Rows are points. The ring and each string are closed loops that go straight from each point to the next, and from the last back to the first. Before rounding, they use only three directions, however many columns there are. Count how often each string passes through the ring. Passing back the other way cancels.

Ring:
[[15.8,2.5,28.0],
[6.4,12.9,28.5],
[-4.5,15.6,19.1],
[-9.5,10.5,6.7],
[-9.5,-0.2,-6.3],
[-3.5,-15.8,-13.8],
[6.3,-25.5,-7.8],
[14.3,-24.0,4.1],
[19.1,-11.3,19.7]]
String:
[[27.2,-21.2,18.9],
[28.2,-20.1,9.1],
[17.6,-11.6,5.2],
[27.0,-19.8,4.6],
[22.2,-27.7,15.0],
[30.0,-22.5,14.1],
[21.9,-9.1,10.0],
[11.2,-5.2,10.0],
[5.6,-6.9,18.4],
[12.5,-3.9,32.3],
[21.2,3.1,35.3],
[27.9,7.7,29.2],
[20.4,2.9,13.3],
[18.5,0.7,15.7],
[13.0,-2.8,11.5],
[9.3,-7.1,17.3],
[11.5,-15.4,26.1]]
Times through: 2
String:
[[30.6,-7.3,14.3],
[27.8,-4.9,29.3],
[15.1,-1.8,36.0],
[2.4,-2.8,27.2],
[4.9,-0.2,19.8],
[2.5,10.2,36.1],
[3.6,25.5,41.9],
[8.9,27.2,24.8],
[6.2,14.6,13.2],
[2.7,2.4,10.0],
[-8.2,4.8,15.0],
[-18.2,10.0,13.4],
[-16.8,15.9,-2.8],
[-4.0,6.7,-8.7],
[3.6,0.4,-6.4],
[-3.2,-6.5,4.9],
[-10.6,-12.0,-3.3],
[-12.7,-21.7,-18.8],
[-0.9,-25.9,-29.0],
[8.0,-17.5,-14.4],
[7.1,-13.3,-2.8],
[14.8,-18.3,-9.8],
[17.0,-31.9,-9.2],
[12.7,-33.3,3.6],
[1.7,-21.1,16.0],
[7.6,-11.6,11.4],
[19.3,-9.7,9.7]]
Times through: 1
